Each wall is flat, endless, passes through zero and stands at right angles to its row. A trip goes straight from one point to another. Which walls does it cross, in order?

Walls:
(1): [ 26 -66 -32]
(2): [ 32 -14  25]
(3): [-22   1 -21]
(4): [-24 -60   5]
(5): [-45  -3 -20]
Trips:
[-75   4 -48] to [-12 -30  27] => 1, 2, 3
[-14 -33  25] to [ -3 -15 -26] => 3, 2
[-30 -24   3] to [-25 -32  42] => 2, 3
[-22  -7  28] to [ -9 -32  13] => 1
[ -5  38 -25] to [14 35 25] => 5, 3, 2

Walls:
(1): [ 10 -13  -8 -20   4 -47   6  22 -12 -15  37  37]
(2): [ 43   3  32  12 -36  40  38 -24 -14  -7 -36  17]
(3): [  8  48 -40  -4 -70 -39  21  16 -14 -16  21  18]
(4): [ 33 -49  23   0 -36  33  11 -31 -27 -36   6  13]
Trips:
[ 25 -38  16  24 -51   2  -1   9 -34  42  -4  45] to [-28  12  32   1  29   3   0  41  30  10  48 -16] => 3, 2, 4
[ 60  -4  43  31  -1  28 -12  -9  35 -21 -38 -20] to [ 14  11   2  26  72 -12  42   9 -16  53  -5  22] => 4, 1, 2
[  3 -25 -13  -7 -29  -5 -12  14 -38  10  -7  10] to [  0 -79  24 -49 -55 -14 -33 -45  -4  34  -4 -15] => 3, 1
[ -2  79  15  21  -4  53   3  54  37 -12  21 -21] to [-23 -23  -1  -5  -4  23   0 -56 -60  -9   6  17] => 4, 3
[-33 -12  53  35   9 -48  -7  17  47 -33 -27 -53] to [ 46 -51 -28   7 -48 -48 -61 -34 -15  10  25   5] => 1, 4, 3
[-18 -29   1 -20  29   8 -45  18   5   2  55  -3] to [-24 -31  13  -1 -71 -40   0 -44  15   8 -21 -10] => 4, 3, 1, 2
[-66  16  15   9   3   7  33   4 -32   2  13  18] to [-56  19 -19  -5  43 -16 -43 -10  -5  60  -8 -44] => 1, 3

Walls:
(1): [-11 -20  24  18  45 -25 -66 -29 -33 -36  68  16 -31 -45 -53 -15  17   5
  37 -26 -37  25  -9 -37  10 -15 -27 -22  57 -20  -4  -2   4  18 -29 -49
  -6 -22  33  22  69 -45 -38 -35 -71 -34  -8  17]
(2): [-41  17 -19  27  -8  -7  23  35 -49  40 -27 -48 -32 -44  -2  13  -5  22
 -13   2 -39   8  31 -31  27  -7  -9   1  -1  42  15 -52 -13  -3 -51  32
  11   1   4  17  92 -16  -8  27   5  18  23   2]
(3): [ 38 -49 -53 -13 -15 -23 -19 -11  -1 -15  12 -22  41 -15   4 -37   7 -50
  13  42 -36  72 -14  37  47  -7  -5 -16  35 -65   5  -4  74 -15  11 -38
  18 -44   7   0   3  28 -38 -31  -1  17   1  62]
(4): [-14  38  -6  43 -20  34  19  17 -31  17 -28 -25   8  -3 -54  27  25  19
  29   0  -6  -8 -11  29 -21  27 -37  -1   0 -21  23  14  36  -5  -1 -24
 -53 -51 -42  12  12  19  17 -42 -47  21  23   7]
Trips:
[ 41  17 -66  42  18  24 -28 -13  -6 -46 -27   1 -24   2   4  10   4 -32
  20  27  20  -4 -18  14  23   9   3 -18 -18  19 -16  -9  19 -34  32  68
  20  19 -41 -30  11 -29 -41  -2   1 -46  11 -53] to [ 11  31 -33  40   7 -16  -2  12  17  -1  -2 -32  30 -12 -12 -12 -16 -14
  66   2  31 -27 -47 -47 -20  28  17  43  45  48  11  20  40 -55 -12 -49
  15  18  -6  17 -32  28  -9  -4  -5   0   8 -19] => 4
[  9   8   7  30  42  25  13  12  43  35  18  -4 -67  -5 -30  18 -59 -21
  24 -44  62 -14 -41   4 -12  -9 -13 -13   5 -20  33  20 -32  30  69 -31
  13 -33  16   4   9 -13  33  22  22  20  -3 -65] to [-42  -5  -4 -19 -16  38  17 -37  29 -14 -32  19   8   5  -9  12   5 -17
  52   4 -14  -9 -14  41  -4 -18  31  15  33 -47  17   1  -5 -12  15 -35
   0 -17 -16   0   9  56  21  -8  52  39  15  38] => 3
[ 31 -28  13   2  13 -14  23 -30  21  76  -4   5   4  -7 -16   8  51  33
 -33   5   7 -19   2  32  -4  46  32 -15 -43 -23 -13 -35  22  -4  18  39
 -44 -51  18  10 -31 -12 -18   0 -18  -3  -2 -62] to [  9  -8   4  -7 -51 -13  24 -36 -36 -20  -8 -34  37  -1  21 -23  -1  40
  -3  25  -6  15   2  21 -26 -47  38  52 -50 -26  16  -2 -27 -18  11 -16
   7 -13  48  -5  70 -19  19 -63 -60  25   0 -19] => 3, 2, 1
[ 76  -2 -48  29  -4  25   0 -18  -1  -3  16  -6  42 -65 -30   6  71  51
  49  49   7   8 -24 -21  23  52   6 -18   7   8  65  24   9  55  12 -20
 -20 -41 -46  12 -29 -51  34   0   6  24  47   5] to [-42  -5 -44   1   9 -63   2  13  49  10  -3 -39  23  -9 -20  19 -34  11
 -27  25 -52  42   4 -22  19  29  20  36   6  74   8 -15  21  41  19  35
 -15 -82 -33  23  19  44 -23  59  58  17 -29  23] => 2, 1, 4
[-16  50   4  24  28  15   0  13  33  24  21 -40   7 -77   4  43   9 -58
 -13  33  14 -18  18  -3 -50   8  22  25  -9  19   4  47   7  -1   9  16
 -38  22 -15 -12 -22  -4  63 -10  50 -19 -14  -1] to [-29 -26   0  -3 -50 -18  -5   7  -2 -38   7 -21 -26  50   2 -26 -14 -56
  65  64 -22  26 -18   3 -22   9 -29  41 -35  60  -6  -5  17  23  52  20
  30 -15  -6  42   5   4   7  26  -7 -78  19 -11] => 4, 3
[ -4  14 -62  48 -36   5   6 -45 -41   2  25   7 -49  30  16  58   8 -55
 -22  43  63 -15  19  53   6  18   8 -24  41  11  -4   4   1  23   4 -16
   3 -13  20 -26 -26   0  38   9 -21  -6 -19  23] to [ 43  37  -6   2 -20   1 -47 -40  26  -7  -5   8 -23  -5 -15  31  10 -10
  13  20  29  22  36  60   9  51  13  60  -6   6 -17   9  -8 -32 -44   1
  -9  -3 -32  -1  -1 -46 -28   7  -5  59  46 -13] => none
[ -9  -5 -71 -49  -3 -24  44 -26 -22  57 -38 -35  -5  13  37 -54  -4   6
  28  -1  29  24  17 -40  -2  17  22  56 -24   3  15 -73 -37   2 -36 -31
   1  42  15 -73 -31  72 -54  27 -21  49 -70  49] to [ -8  32 -11  21  15   2   5  26  25  14  32   4  -9 -26   2  -4 -56   5
   9  37  37  26  -8 -50  -1  31 -40 -43  39  27  -1 -11 -40  -2   1  16
  -8  51  32  -8  32  11   3 -30 -50 -13  34 -71] => 3, 1
[-29 -68  34  31 -40 -13  25  -9  -1  30  -9  19   9   6  13  18  41  18
 -17 -37  18 -22 -73  -2  11 -30   8   8  34  -7  21 -44 -14 -27 -35  18
  -1 -27  33  38 -24  39 -40  10  20   6  -5  32] to [-15  -7   3   1  10  70 -14  -3  23 -10  -7 -19  -8  28  15   7 -11   0
  45  -4  43   9  43 -23 -33 -37 -22  21 -27  26  -4  17  67  11 -48 -49
   2 -29 -38 -31 -22  33  -4 -18   9 -19  20  54] => 4, 2
[ 43  -2  12 -22  24  -3  -4   1  45   5 -21  13 -23  36 -27   1  -9  10
   0  -2  18 -30  54   4 -49  -2  35  -2  41  47  23   7 -12 -56   6 -10
 -12  32  -2 -38  18   6  20  17 -22 -22   9 -34] to [-17  14  12 -17  32  15  13  10 -27 -14 -16 -11  17  21  19  22   7  -9
  -7 -67  38   0 -10  26 -34  19 -35 -20 -13  16 -22  18  -8  -4 -19  19
  42 -12   3  61 -61  14 -27   4  43  11   9 -19] => none
[  48  -18   12   29   28   15    8    4   -6  -27   32   27  -80   56
   51   51   41  -11  -10   12   16 -102   12  -20   32   17  -41  -22
   12   29  -43   -7   24  -30  -18  -36   28    1  -36    9    7   12
  -19  -45   25    3  -16  -22] to [-23 -78 -28  24  18  16   7 -44  24   8   9   9  32 -50  50   8 -36 -34
  -8   6  -2   7 -13  18  16 -15 -27  23  19 -57 -25  16 -10  37  32 -18
 -53  20  45  40   5  12  29  53  18  -3  -8  36] => 3

Walls:
(1): [  3  -1  45  10   5   1  17 -29 -49 -10 -49 -12 -14 -63  -4   5  19 -27
 -13  -1 -35  11  -7 -62   8 -44 -30  -7 -20  21  29  57 -42   6 -36  -1
 -14  33   9  69  16   9  21  38 -20  49   0  31]
(2): [ -4 -26  -4 -23 -16  28  -2   0   5  10  -5   7  13   7 -13 -20  12  23
 -51 -27 -22  -6   6  32  27  12  -7 -12  18 -29   3 -82  -7 -36 -51  61
  22  20 -72  53  -8  -9  48   8  54 -38  51  44]
(3): [-13 -13  24  16  15   4  42  45 -37 -53 -18 -40   3   0  39   2 -35  20
  -1 -18  24 -65   0  27 -41  23  -1 -19  44 -18 -39 -25  34 -18 -19  27
   8  29 -11  -9 -18  -5 -21  -5  14  60 -46  14]
(4): [-26   4 -21 -17 -26 -32 -13 -27  31  54  18  30 -17 -24  -2  25 -13  -7
 -16 -10   1 -68 -12   3  38  43  19  13  77  17  -6 -54  12  -1 -65  -9
   4   2  34 -17  -6  44  -1 -62 -27  32  27  33]
(5): [-20  49  -5 -32   1 -46 -52 -18  28 -16   3   1 -10  -5 -65  11  11  65
  17  24  -2  -6  -1  22 -18 -35   5   5  61  -9  12  31 -35 101  -7  51
  11  27 -61 -24 -48  20 -21  27  26  19  -5  43]
(6): [-31  17  24 -25  13 -45   8 -51  58  -2  -8  11  28 -10 -11  31 -34   7
  17  -8 -41   0  11  -3 -20  14 -12  22 -39  33  -3   0 -75  37   3 -46
  12  -8  22  15 -12  29 -25 -31  43  37  60  25]
(7): [-22  -3  -1  40  32 -35  49  18  60  20   1 -25 -37  44 -75  -7 -20  29
  -3 -21 -28  22  32  -3   5  31  19  -9   4  54 -18 -11  20 -36   8 -50
  21   1   6 -43  31   3  22 -47 -39  -2 -57 -52]
Trips:
[ 26 -10 -14  46  18  -4 -21  15 -12  14  30  31 -34  22   0  37   9  54
  41  19  24 -34  -6 -11   5  47 -31 -10 -10  -6  31 -40  -5   4  13 -21
  18  -1 -22  45 -31  54 -21 -25  17  -1   8   4] to [ 10 -24 -12  59   0 -46  11  30 -24  -1  -9 -28  46 -20 -23  -1 -52 -27
  25  10  37  11  37  -9 -61 -12 -11  39  32  38   7  -1  50   3 -35  -5
   4 -45   4 -23 -10 -38  21   3 -25 -38 -11  21] => 7, 2, 6, 5, 4
[  7   9 -47  38  15   4  26 -32  31 -14   0 -37   3  23  41  70  18 -37
 -19 -18 -44 -57 -43  -6 -12   0 -58 -23 -28  14 -17  51 -17 -49   4  30
 -19  10  39 -60   7  -2   1 -47 -41  23  18 -23] to [ 14  14  41  31  24  29  -9  40 -18 -14 -29 -31  -1  -6  11 -15 -30 -30
 -12 -42 -13  -3 -20  59 -56 -12   0  46  28  45  42  47   3 -23 -25 -22
 -22  -1 -16  12  -8 -24  53 -38   4 -31  28  15] => 4, 6, 2
[ 28  11 -30 -10  31 -21 -18  11  -5  20   0  34 -55 -17  13 -37 -58  50
 -12  28   0  -3   3  -5 -11   7  32  20   1 -21   6  35   0 -25 -27  23
 -13  63 -23  -6 -20 -25 -21 -28   1 -23  68 -24] to [ 11  21  -6 -23  11 -38  33  19  34 -16  35  35 -42 -29 -32  86  14  48
  17  -8 -36 -35  21  19   8  31 -33  10  -3   7 -62  10  33 -20   0  -8
 -17 -42   0   6 -15 -41  10 -34  18  13  51  11] => 6, 7, 3
[-33   3  -9   6  -9  12 -54  46  36 -24  77  26  -2 -16 -16  11  40  11
  27  -9 -12 -20  13 -36  20  11   2  42  41  -4   1 -55  -5 -14 -39  53
  52   2 -14   0   7  55  -3  38  77  58   6  -4] to [ 28 -53  -4 -20  -1  -7 -56   3 -25  13 -47   3   3  33   6  -8  19  13
   5  75  29  33  -1 -26 -12   6   1   6 -21  32 -21 -55  -1 -13  13  44
  -6   9  15 -25  33   8  14  -3  29  19  11  18] => 6, 3, 4, 5
[  4  51 -23   6  11  38  22   9  -2   9  36  -9  21 -16 -46   9 -19 -30
   2  23 -38  -3  18  77 -65 -45   9 -12   3 -20 -17 -18  14 -15  -6  20
 -20  13   9  21  29  47   1  10  11 -53 -42   9] to [-33 -33  32 -12   3  -4  12 -28 -13 -71 -12  -4 -17  18 -88 -15 -11 -17
  -5 -38  74  13  57  23  36   8 -20  40  35 -10  39   7 -22   9 -22   0
  77   0  43  43 -10 -27   7  -9  13   6 -33 -19] => 1, 6
[ 12  -1 -53 -33   4 -19 -35 -18 -31 -16 -16 -46 -22 -16 -37 -32  30 -20
 -26  28 -63  56  45   3 -12  11   3  -3 -10 -27 -19  14   6  42  15 -68
   2 -19  29 -33 -35   8  25  65   7  -3 -56   7] to [  9  -1  46  23 -20   4 -65  28 -56   6 -17 -33 -47  38  22  23  55 -21
  63  21 -24   7  12  38 -24  20  25  24 -35 -37 -34 -32  -8  55   0 -19
  11  63  42 -27 -38 -27  -7  52   6 -38  47 -19] => 7, 1
[ 21   7 -74 -26 -30 -32  -2  25 -31 -39  25 -29  18   0  40  43 -41   5
 -45 -57 -37  13  21  40  30   2  -4 -37 -12 -22 -34 -15 -10  46  20   8
 -25 -68 -28 -15 -31  -2 -40  38  32  15  -9  -1] to [ 51  18 -20 -17  -7  44  29  23   6 -18  -5  37 -20   3 -22   9  -8 -46
 -43  16   2 -57   2 -12   4 -32 -34   9  24  26 -33 -45  -9  13 -14  32
   8  -1 -22 -18  29  16 -33  35  13 -17  -2 -11] => 6, 4

Walls:
(1): [  0   0  30  -6  22   8   0 -22 -60  -1  17  68  12   6  18 -24  41 -10
   4 -13 -48  -7  50 -25  -9  -5  -3 -10   0 -20  45  -7  63   9 -40   6
  20  11  56  11 -18   1  40  80 -21  -2  23  14]
(2): [ -6 -23  53 -36  -9 -17 -37 -15   7 -14 -17  32 -19  -6  18  32  51  -3
  19  35  28  26  -5  12  53 -21  -6  22  30  35  -7  17  -3  13  16 -12
  -1  30   5   2 -10   3   9 -31 -30  43 -76  50]
(3): [ 45  -1  -7  19 -50 -17  20  -1  38  73   5   6   4  22 -12  31  10   0
  11   5   0   7   2   7  36  29   3 -31  -1  -3  15  43  42   9 -25  -2
  -8 -21  39  -7  14  19   4  26  35  37  14   0]
(4): [-14   5 -49 -32  45  39  44  34  75  38 -19  -6   4  30 -10 -14 -22  72
  41 -24   6   7 -46  -1  31 -32 -25  -2   9  22  24  -3  38  17  16  35
 -36 -25  -2  49 -16 -29  -9 -36   3  59 -30  54]
(5): [-54  32 -39  13   7  11   4 -41  49  19 -25  39 -18  35  10 -13 -15   0
   7  33  13  10  40 -16 -53   1  14 -19 -65 -26  21   6   1 -37 -47   8
 -14  11 -37  11  15  30 -24 -34  22  41   2 -29]
(6): [ -5  10 -35  39   7  10 -15 -48  31  -4  -7  22  -4  -6   8  -4 -36  -6
 -10  17  52  16 -13 -18  15   3  20 -28  -7  23  -4   8 -39 -16 -57 -65
 -46  18  10  52  -2  -7  14  26 -36   6  24  -2]
(7): [ 26 -21   2   7  26 -16  58 -38  38 -38   5 -23  26 -26 -22  -6  10  19
  23 -20  -2   5   9 -25  45  33  -6  17 -24  22  43   8  -3 -23  31 -15
  18  72 -49  33   3  10  -1  10  22  45 -33  32]
(8): [  9   5 -16 -21 -28  28  -4 -28  74 -79 -21  -4 -47  38  -9  16  -1 -39
  52  37 -10 -22   6  -3   8   7   6 -44 -51   1  12  -4  31 -96 -42  23
 -23  39 -17  20  33  46   4 -58 -36  55  39  21]
(9): [ 21  17   2 -42  -6  34 -12 -33 -45 -34 -10  13 -31 -32 -29  -7  -6 -51
 -10  35  12  28 -38 -10   1   4 -20  -6  17 -20 -35 -33 -12  -8  40   9
 -19  -1  15 -34 -55  -2  28   9  50   7  19  35]
Trips:
[ 27  11 -45   9  -2 -28  26 -10 -56  48 -33 -15  11  10  -8  -4 -55  44
 -80 -19  -7 -12  14 -31 -42 -23  14  63   6  10 -37  -2 -39  10 -39 -11
  14  -7 -24  24 -83  33  32  26 -37 -14  -2  15] to [ 31   8  -9  10   0  22 -16   3  49  -2  12 -30 -10 -34  44 -24  22   5
  -6  45 -44  31  25 -20   5 -18  40  15  20 -12  31   4 -14  21 -56  32
 -25 -25   4 -18  -8  -9 -46  -5  55   0  -8 -27] => 5, 1, 3, 4, 6
[ 23 -11 -49 -30 -38  21 -19  25  13 -17   2   0  10  20   1  -6  23  37
  51 -21  33  -1 113 -21 -23 -36  -3   3  41  -7  -2  -3  -1 -19 -19 -25
  25   3 -90 -24  23   3  32 -28  13   8 -56  14] to [ -5   1   6  -7 -20  30 -27 -12  59  32 -10  20  -6  31  46 -16  29  37
  19  15  -4 -40 -13  52  73  15 -34  -4 -30 -24 -23 -25  -8  30  13   5
  -2  -9 -16  17  11  13  12   7  44 -16 -41  13] => 3
[ 36  63   6  13  -5 -21 -25   4 -70   5  14   5  65 -15  26  25   5   4
  -5 -55  22   0 -36  23   9  18  31  45  14  62   9  -5  71  38 -20  64
 -12   1  39  -6 -34  26  25 -26 -51  42  38 -18] to [ 13 -28   5 -45  35  -1  45 -16  13 -66  11  34  35  32  12   7   9  62
  37  28  46   6  19  -9  40 -38   3  -5  11  36  38   5 -12  -3 -11  10
  21  -6  68  -8  18 -16  38  50  39  69  -1  28] => 7, 6, 8, 9
[ 52 -18  -2 -59  12 -24  -9  -6  -7  43  -5  26 -27  23   8 -39 -21  21
 -34  50  -4  24 -20  41  29   0 -57 -25 -29 -22 -27 -13 -31 -16 -13  11
 -11 -18  28  14  22 -14 -23   8  -3  21  -1 -42] to [-34   5  30   7  18  -9 -25   1 -45   6 -45 -50  21 -51   8   2  12  40
  27  -1 -14  39   2   5 -24  49  -2 -37 -17  66 -33 -24  48 -11 -47 -19
  23 -26  12 -21 -21  -8   2  41 -10   6   7 -17] => 2, 1, 4, 5, 9, 3

Walls:
(1): [ 39   3  20  13 -67 -42  20  19 -66   3  10 -12  19 -16  -1  21 -28  24
  -1  -3  11   6 -18 -15  -2  -9  71 -57  20  29   3  31 -39 -42 -76 -26
   6 -30 -35  18  35  -5 -24 -10  12  31  -8 -28]
(2): [ 16  41  11  -4 -38  12  11   1 -15 -44 -12  27  -6 -18  19 -14 -20 -24
  30 -17  12 -57  -4 -60   8  62  41  -7  14  29 -22 -11  17 -40   3  10
 -13 -15  31 -12  33 -18  37  -1 -10  -6  48  63]
(3): [  3 -25  -7 -26 -19   2   3  23  19   9 -12  17  44 -32  20   5  30 -24
   1 -30  12  21   5 -40 -18 -21   8 -29   6 -42  22  -9  10  13  -7 -17
   8  28  -1 -14 -29  29 -26  62  22  -2 -27  32]
(4): [ 16  46 -18 -50 -16  40 -28 -29   1  -9  -8   2  27 -35  24 -46 -37  37
 -17   8  32  31  27  -6   5 -28  13  18  -9  37  31 -16  13 -18 -39 -32
   1 -15  35  -5  26 -16 -17  10  45   0 -14 -26]
(5): [ 25 -18 -35 -37   5  30  -9   6   3  31  -4 -36 -14 -22   3 -47  12  -7
  -7 -28 -19 -13  -1 -17  17   7  28   3  24 -11  14   0 -33  22 -24  -7
 -10 -12  29  18 -19 -43 -29 -29  21 -29  13 -51]
(6): [ 10  33  -3  42  -5  30  52 -24   8 -20  49  -8  18  36  28 -34  -7   6
   5 -57   8  -4   3  20 -34 -39  24   0  44  32 -24 -37  17 -54   8 -13
 -18   5 -10 -20  14 -20 -27  21  18 -27  55  21]
(7): [-19  31 -29  25  42  11 -18 -18  25 -21 -64 -21  20  20  15 -34 -41  28
 -33  39 -33  23 -25  47 -24 -20 -42 -21 -22  34  36 -19 -44 -31 -25  57
 -19  38  -5 -10  13  12   3 -11   8  -3 -12  -1]
(8): [  2 -18  31  55 -49  -6 -19   5  15 -15 -17   7  35 -37  17 -51  -5  -8
 -30 -43  24   7 -29  -2 -17   3 -49 -22  -4  -9  45  27  52  30 -30  46
  45   4  31 -27  -5  43  16  26  12  35   9   8]
Trips:
[ 20  23  31 -10   7  59 -20  11  53  19  14 -27  21 -27   9  39  15   6
 -24   5 -10 -16  -9   1 -16 -52 -17 -52 -31  75  12 -34  32  22  41 -13
  67  31  21  35  15 -13 -15  71  13   4 -13   8] to [ 45   7  16  18   9  26  54  40 -14 -45   4 -72 -13  10  12  50 -13   2
  14  70 -28  18  33 -36  -5 -45 -30 -32  18 -44   4 -35 -68 -48   8 -10
 -34 -28  20 -12   0 -38  -9 -10  19  -8  19  26] => 8, 1, 2, 5, 4, 3
[ 11  32   0   4 -59 -46 -28   9  20  14  17 -31  31   8   1  33  30 -20
  48  45  -5 -70 -37  22  25 -57 -21 -31  39  11  46  60 -17 -19  21  36
  -6  -6  -1 -53 -10 -10 -12 -13  10 -22 -23 -18] to [ 65 -29  12 -29 -66 -70 -14 -17  90 -17  21  -8  -8 -28   4  22   5  46
 -21  27 -50   0 -17 -61  -1 -13 -12 -45   5  80  20 -27 -71   8 -16 -13
 -12  -5 -26 -35 -10 -34  19   3  31 -19 -12 -11] => 3, 5, 4, 8, 2
